Each row is a point. The points of each table are mixes of a few directions, plus a little noise. How many directions does each table use, and how many do they share? Where both have some left over, give the other angles between the two spaces (their principal angles), to ten degrees, smallest first.
(in the rows, 128 means zero)

First:
[[141 195 175]
 [170 112 121]
 [159 111 118]
 [ 46 111 108]
 [162 113 121]
 [116 125 125]
 [104 129 126]]
Second (6 x 3):
[[134  50  74]
 [128 123 125]
 [124 195 175]
 [129 120 123]
 [126 157 148]
 [129 124 125]]
Directions: first 2, second 1, shared 1

First, 9 rows:
[[155 147 150 171 138 114]
 [139 143 141 174 102 130]
 [159 124 133 137 156 121]
 [125 143 139 154 111 125]
 [102 144 138 116 133 115]
 [ 33  98  81   7 105 150]
 [112 118 116  95 134 131]
 [131 145 144 150 129 118]
 [196  90 110 148 144 147]]
Second (9 x 6):
[[130 126 132 132 129 126]
 [ 89 170  53  52 118 162]
 [114 143 100 100 124 141]
 [126 131 123 124 127 130]
 [ 97 162  68  67 120 156]
 [156  97 183 183 136 103]
 [154 100 179 179 135 105]
 [140 115 152 152 131 117]
 [146 108 163 164 133 112]]
Directions: first 3, second 1, shared 0; angles 40

First (10 x 9):
[[118 131 147 111 135 139 139 100 117]
 [119 145 118 110 154 172 154  98 108]
 [123 138 101 158  97 138 109 169 131]
 [104 133 170  98 130 149 145  75 106]
 [145 133  68 172 110 124 104 200 147]
 [144 117 123 133 135 104 123 141 141]
 [156 110 107 155 120  80 103 178 158]
 [110 137 140 121 119 150 133 111 114]
 [143 107 163  97 162  95 143  89 135]
 [118 128 144 124 118 130 126 119 123]]
Second, 8 rows:
[[148 130  86 140 148 131 131 154 137]
 [137 129 110 133 137 129 129 139 132]
 [151 131  81 141 151 131 131 157 139]
 [116 127 152 121 116 126 126 113 123]
 [126 128 133 127 126 128 128 125 127]
 [136 129 112 133 136 129 129 138 132]
 [141 130 101 136 141 130 130 144 134]
 [ 69 121 249  94  69 120 119  54 101]]
Directions: first 3, second 1, shared 1

First (8 x 12):
[[133 120 128 136 152 138 124 118 129 148 122 115]
 [156  85 127 169 249 177 113  83 132 222  86  64]
 [128 129 133 128 129 127 123 126 132 132 137 127]
 [119 149 143 114  84 105 119 138 139 107 170 147]
 [119 138 119 115  95 117 140 143 118  95 123 148]
 [112 131  85 110  79 124 176 161  86  53  62 168]
 [124 138 137 122 110 118 122 132 136 120 151 135]
 [130 137 152 128 126 119 106 121 149 145 173 121]]
Second:
[[112 100 134 132 133 130 127 106  84 147 111 126]
 [157 149 159 146 134 133  93 121 150 116 153 122]
 [141 109 132 126 141 127 138 143 105  93 107 140]
 [112 144 105 129 107 145 140 105 122 147  97 107]
 [100 165  89 134 101 132 129 126 168 168 133 133]
 [144 143  92 132 160 129 140 174 192 127 131 146]
 [119  88 148 136 146  93 107 160 110 120 166 192]
 [196 102 188 123 157 134 125 137  81  26 103 114]
 [132 167 121 160  93 136 103 130 129  93 111 163]
 [101 129 138  55  91 114 173 102 139 162 171  51]
 [ 92 112 102 134 146 135 132 104 128 210 123 114]]
Directions: first 2, second 6, shared 2

First (10 x 18):
[[132 143 106 125 114 146 141 107 118 135 142 100 130 124 114 101 114 134]
 [111 130 111  95 132 108 135 145  81 101 186 131 149  98 137 163 141  99]
 [115 158  83 194 169 212 114 121 176 229  54 151 115 210 190  99  96 140]
 [160 143 115  88 103 101  78 136 140 153  79 147 180 120 123 206 154 132]
 [116 128 119 141 133 151 168 112 112 109 164  96  93 122 112  73 110 130]
 [108 123 127 126 127 125 146 133  96 110 189 126 132 118 143 109 120 110]
 [118 105 160 133 167 105 127 161 141 102  96 156  99 126 134 168 154 120]
 [184 132 150  86  31  86  86  88 132 132 133 107 203 101  83 128 126 156]
 [132 113 152 141 157 118 134 140 155 106  79 133  84 126 109 143 148 137]
 [111 104 162 152 140 125 149 132 126 103 156 134  99 130 134  89 121 125]]
Second (8 x 18):
[[136  81 221 140 131  67  91 166 165 105  88 192 128 134 144 167 156 128]
 [125 144  98  90 116 111 107 143  98 139 153 141 180 113 148 185 141 108]
 [125 149  90  98 120 127 120 132  99 138 156 126 164 118 138 160 133 112]
 [130 122 144 125 127 110 116 140 133 124 122 145 136 127 136 146 137 125]
 [132  97 186 156 137 109 124 136 161 111  95 147  98 139 125 114 134 139]
 [126 145  89 174 142 207 195  71 140 132 126  51  51 142  83   7  86 159]
 [123 162  63 121 125 176 155 100 103 143 157  82 125 124 116  98 106 129]
 [128 127 131 121 125 118 118 135 124 127 130 140 140 124 136 147 134 123]]
Directions: first 5, second 2, shared 2

First, 10 rows:
[[134 114 169 141 127 149 127 164 148 133 125 166 103 126 134  91 148 142
  136 154 128 110 145 145]
 [123 109 176 141 116 158 119 161 156 139 118 165 104 124 121 102 150 146
  134 156 125 105 136 145]
 [132 139 100  91 112 105 129 107 103 125 162  98 130 109 151 138 101 111
  120 116 132 158 123 129]
 [147 140 107  86 115 104 135 123  99 124 177 109 115 102 174 110 102 110
  126 125 138 164 139 138]
 [ 93  95 194 207 140 188 110 159 196 144  40 184 132 168  47 141 186 170
  137 151 111  54 116 123]
 [171 139 125 181 202 125 161 164 119 108 110 164 130 162 152  73 153 131
  148 133 138 114 167 119]
 [ 99 138  83  86  91 105 112  67 111 132 140  67 156 115 108 198  93 111
  108  94 122 155  89 113]
 [137 144  92  81 111  97 132 103  94 124 173  91 130 105 162 135  95 106
  120 114 135 167 126 129]
 [120 149  66  65  96  85 123  67  88 124 172  57 148 102 145 178  77  98
  109  93 129 179 103 118]
 [124 113 167 202 170 165 131 163 166 129  64 179 133 169  87 113 175 155
  142 144 122  75 137 120]]
Second, 8 rows:
[[137 136 142 146 137 124 138 145 136 118 116 128 128 134 129 116 133 120
  127 136 127 124 133 127]
 [161 173 168 203 160 124 159 186 134  86  80 118 126 132 129 106 149 101
  118 150 119 119 154 128]
 [142 131 160 153 144 114 148 161 159 114 111 133 128 151 130  91 136 111
  129 147 131 118 133 124]
 [145 124 175 157 150 106 156 174 180 112 108 138 128 166 132  70 138 105
  131 155 134 112 132 120]
 [ 97 103  73  64  94 145  91  63  91 164 170 128 129 101 125 179 110 159
  132  97 130 144 110 133]
 [ 77 110  18  32  69 172  58  10  28 182 192 115 129  54 120 249  99 187
  127  64 122 163 106 142]
 [144 139 159 161 146 118 148 163 151 110 107 129 128 145 130  98 138 111
  127 145 128 119 137 125]
 [121 108 129 108 123 121 126 121 145 139 140 136 129 141 129 116 123 130
  133 129 134 126 119 125]]
Directions: first 3, second 2, shared 0; angles 40, 70
